Rows are points. To make a cloud, some directions were put in groups of two or more. Within a group, all points are equally far from the middle, so they leave a hole (a ring in 2 directions, a hollow ball in 3). The other directions are filled evenly. Then the cloud was stretched, turned, moved and blurred a little. How many holes are there, and how many directions does each take, smallest first?
(in the rows, 128 means zero)

Cloud:
[[135  81]
 [119  92]
 [118 180]
 [113 169]
 [109 156]
 [142 171]
 [114 172]
 [109 156]
 [131  81]
 [137  82]
 [131 183]
 [110 157]
 [151 130]]
Holes: 1 (2)

Cloud:
[[128  76 131 143]
 [149  96  98  89]
 [153 171 107 124]
 [118 106 176  93]
 [132  79 113 118]
 [146 175 123  89]
 [ 71 146 159 136]
 [ 88 161 156 154]
 [117 118  97  86]
 [144 173 167 128]
 [147 123  92  77]
 [121  88 108 141]
 [162 136  91  81]
 [119 156 178 160]
 [155 168 104 128]
 [ 99 116 103 138]
 [201 116 135 140]
 [146 172 158  93]
 [138 164 118  73]
 [ 86 142 143  81]
 [132 154 105 158]
 [125 101 107 163]
 [132 166 174 149]
 [103 105 181 150]
 [ 98 104 181 134]
 [152 175 112 113]
 [148 148 100 158]
 [159 113 162 176]]
Holes: 2 (2, 2)

Cloud:
[[152 151 131  84  93 164]
 [ 95 140 143  81 169 135]
 [102  89 106 105 130 171]
 [125 159  93 138 161 187]
 [158 114 114 172 162 141]
 [165 105  78 116 108 141]
 [145 181 110  95 149 133]
 [122 112 107 123 128 218]
 [134 171 133 155 109 142]
 [177  79 126 111 140 149]
 [124 116 165 151 175 129]
 [120 156 190 123 134  96]
 [126 135  83 132 175 159]
 [119 153 161 115 173 184]
 [138  61 138 129 133 145]
 [107 118 156 151  88 141]
 [176  82 143 134 129 169]
 [ 90 116 121 149 127 207]
 [133 103 175 123 135 187]
 [170 113 124 158  90 133]
 [118 128 181 131 150  84]
 [ 96 116  98 113 101 118]
 [106  91 139 171 116 115]
 [126 180 163 134 124 113]
 [ 88 143 120 113 179 149]
 [137  96 177 100 116  85]
 [123  82 169 131 106 125]
 [106  86 132 169 121 115]
 [ 94 110 135 129 119 200]
 [167 119 106 173 138 134]
 [156 134 179 104  88 121]
 [118 130  85 147 139 209]
 [127  97 188 115 118 123]
 [119 112 144 181 163 152]
 [ 76 155 114 125 131 124]
 [128 194 135 100 132 124]
 [101 108 141 139 120 204]
 [119 132 189  98 101 134]
 [135 126 127  77 162 179]
 [169 154 154  92 125 183]
 [146 138 191 104 122  81]
 [146 143 139 156 120  83]
 [153 133 158 105 140 204]
 [159 135 175 105  87 128]
 [ 93 156 154 113 172 166]
 [126 103 136  87 174 122]
 [144 147 130 106  82 166]
 [191 137 164 112 139 122]]
Holes: 3 (2, 2, 2)

Cloud, 81 rows:
[[130 127 161 144 146 141 128 181]
 [100 155  91 154 130 163 108 127]
 [116 153  95  88 140 107  83 108]
 [156  80 124 110 180 142  88 141]
 [176  75 143  60 144 129 151 113]
 [139 187 142 174 140 136  81  46]
 [ 67 111 109 115 130  86 150 186]
 [154 140 119 161  92  76 166 131]
 [111 103  80 122  93 140 168 178]
 [120 131  84 132 105 154 169 113]
 [108 137 121  88  69 100  98 102]
 [123 144 104 127 105 116 103  99]
 [129 168 163 133 148 138  98  82]
 [107 145 134 185 113 121 132  79]
 [147  91 119 134 160  91 117 110]
 [114 124  82 128 120 120  89 102]
 [104  93 104 136 111 130 107 140]
 [140 165  92 107 129  96 169 196]
 [104 194 109 142 124 150 156 137]
 [136  92 176  66 194 112  91  68]
 [157  62 138 141  92 113 122 129]
 [150  97 149  80 162 107 132 139]
 [132 102 153 105 176  96 144 165]
 [157 123 127 103 177 155 109 104]
 [127 137 112 147 171 121  73  95]
 [ 99  88  78 137 112 151 147 173]
 [136 144 151  78 151  94 122 143]
 [122 159 172 137 114 141 125  52]
 [156 120 133 111 110 133 158 137]
 [155 110 169 114 150 161  95 102]
 [ 97  99 184 141 172 113 123  92]
 [108 148 134  97 120 118 169 133]
 [101 191  68 127 135 107 146 170]
 [156 120 135 108 167  85 148 150]
 [125 147 189 145 120 120  99  98]
 [ 77  91 139 155  96 141 115 120]
 [138 127 139 121 137 135 107 112]
 [166 131 178 103 156 161 113 118]
 [141 113 136 124  90 118  87 158]
 [139 134 184 120 101 121 162 122]
 [126  74 125  76  81 145 133 122]
 [110 103 160 142 110 102 178 155]
 [144 118 170 103 108 121 135  41]
 [ 56 156 117 132 134 119  81 140]
 [144  70 187 156 140 132 181 150]
 [119  96 137 187  76 131 167 175]
 [ 96 102 138 152 155 143 184 160]
 [129 135  85 132 152 168 102 106]
 [139 100 105 116 157 164 199 183]
 [119 138 108 128 157 134 200 138]
 [ 85  90 142 128 116 114 186 160]
 [103 112 119  74 127 135 115 177]
 [167 174 158 165 132 127  75  83]
 [161 151 141 191  95 111 177 171]
 [109 125 118 134  64 122 138 130]
 [152 129 123 116 103 192 158  63]
 [137 121 189  98 197 107 148 155]
 [ 96 160 101 116 118  96 178 173]
 [ 93 146  96 159  91 121 125 156]
 [112 108 115  84 104 146  82 120]
 [104 115 149 125 144 129 124 113]
 [119 125  76 104 179 104 160 189]
 [111 166 110 161 121 175 110 100]
 [121 108 166 167 152 126 170 166]
 [112 160  97 133 114 138 146 129]
 [123 171 102 164 125 148 194 116]
 [110 124 109 134 117 125 175 145]
 [104 165  85 139  84 154 150 176]
 [158 126 165  96 141 137 119  62]
 [179 116 138 147 129 186 121  74]
 [173 158 142 147 121 130 114  75]
 [ 99 151  74 100 145 127 132 171]
 [128 116 157 144 164 158  94  54]
 [135  80 108 106 150 147  84 158]
 [137 142 140 152  97 124 117 131]
 [141 132 145 118 190 121  84  57]
 [122 120 127 102 194 122 119  87]
 [145 125 146 103 167  86 142 148]
 [127 128  92 141  91 115 172 144]
 [138 205 121 147 164 120 182 144]
 [129 116 180 159 101 114 101  66]]
Holes: 0

Cloud, 91 rows:
[[ 86 111 121  81 122  84 122  86 134]
 [146 122  93 111 113 103 184 112 131]
 [123 115 101 116 157 125 162  93 176]
 [127 143  49 147 114 132 105 104  97]
 [ 92  98 174  91 108 125  95  76 159]
 [102 110 122 145 133  96 181 144 119]
 [ 99 154 135 132 104 145  77  62 123]
 [ 95 135 204  92 114 136 131 112 117]
 [153  84 103 153 178  79 112 107 132]
 [ 89 155 137  92 106 164 130 131 152]
 [143  79 120 121 113 129 131  87 163]
 [146 147 124 143  78 129 162  91 141]
 [115 134 142 132  84 113 184  63  99]
 [ 85 100 120 159  90 122 144 137 112]
 [115  96  76 101 127  87 121 104 137]
 [ 99 124 118 155 106 125 170 160 141]
 [153  96 122 172 138 132 146 156 115]
 [110 158 133 152 116 165  91 107  69]
 [130 183 102 134 114 172 133 127 122]
 [157 106 145 153 153  96 169 112  73]
 [ 99 115 176  74 137 150 161  76 128]
 [160 128  85 152 134 141 106  85 141]
 [120  96 143 130 197  88 136 105 143]
 [102 185 103 129 132 166 133 120  90]
 [153 157 115 127 112 117 110 152  69]
 [ 86 115 166  85 126 178 102  72 173]
 [136  90  93 118 137 114 136  75 168]
 [138 139 151 161 129 168 116 168 122]
 [108 112 170  92 176 142 100 110 143]
 [115 105  75 164 172 106  93 150 122]
 [115  91 113 157 128 133 154 152  80]
 [111 162 156 140 139  97 147  65 117]
 [ 79 159 162 128 146 166  64  66 148]
 [112 146 147 104 178 132 113  49 115]
 [ 96 113 123 119 120  81 183 105 134]
 [147 118  84 147 128  84 121  54 104]
 [144  88 151  97 132 121  98  91  77]
 [ 87 146 159 109  92 119 132 139 125]
 [134  63 148 111 110 101 151  74  85]
 [120  99 100 155 147 144 147  64 113]
 [138 117 148 136 102 158 166  61  99]
 [120 103  77  98 145  81 150  97 145]
 [113 140 130 139 115 177 119  76  76]
 [126 154 112 152 125 198  91 108 112]
 [156 134 130 181 138 156  99 130 134]
 [100 128 144 142 144 145 187  85 160]
 [ 96 113 173 103 119 112 186  64 141]
 [168 115 106 158 131  95 129  64  93]
 [112 112  86 180 160  97  90 146 146]
 [138 124  71 180 159 129 133 114  57]
 [146 162 128 118  82 170 120  86  89]
 [151  93 153  97  92 100 197  72  91]
 [164 101  89 118 108 171 157 113  96]
 [152 119 104 160 141  99 158 166 109]
 [ 99 102  94 154 178  80 104 112  93]
 [ 98 122 156  98 113 140 107  47 180]
 [108 138 158 115  67 155 125 144 114]
 [ 92 140  71 131 172 157 117 104 149]
 [111 122 131 135 145 135 156 156  75]
 [136 107 101  85 126 126 114  74 160]
 [145 164 101 127 120 150 153 111 142]
 [ 92 142  65 142 153 149  98  96  93]
 [128  70  95 132 151 131 135 115 155]
 [112 125 161 136 192 103 110  77 144]
 [ 97 121 164 112 156  86  83  78 127]
 [144 142 138 177 126 118 170  82 124]
 [102 125  83 149 170  99  78 148 136]
 [ 86 141  84 171 180 106 114  90 150]
 [ 99 105 131  83 116 172  94 103 123]
 [114  91 173 130  91 173 150  84 139]
 [ 84 141 150  87  93 130 146 118 106]
 [ 65 135 139 140 148 143 109  51 141]
 [168 126 127 117 129  84 144 135 111]
 [136 158 132 148  70 176 128 108 155]
 [121 157 164 106 160 111  80  82 142]
 [111 147 112 165 186 117 141  90 170]
 [ 79 133 171  92 121  95 105 106 154]
 [162  99 137 161 144 134 113 126 117]
 [142 130 124 158 136 138 188  81 100]
 [162 128 153 154 136 108 151  88  76]
 [111 146  53 123 154 157  88 100  97]
 [112 147 183 138  78 171 150  67 132]
 [130  98 131 197 136 109 150 147 123]
 [120 142 151 124 173  86 126  59 124]
 [143 140  87 161  82 114 142  90 116]
 [130 100 155 130 134  86 176 108  56]
 [164 107 141 148 115  70 148 102  75]
 [ 89 117 110 105 141  79 103 122 136]
 [128 102 104 100 117 185 124  94  95]
 [ 86 120 165  85 158 110 131 104  90]
 [114 158  79 155 106 179 101 121 104]]
Holes: 3 (2, 2, 4)
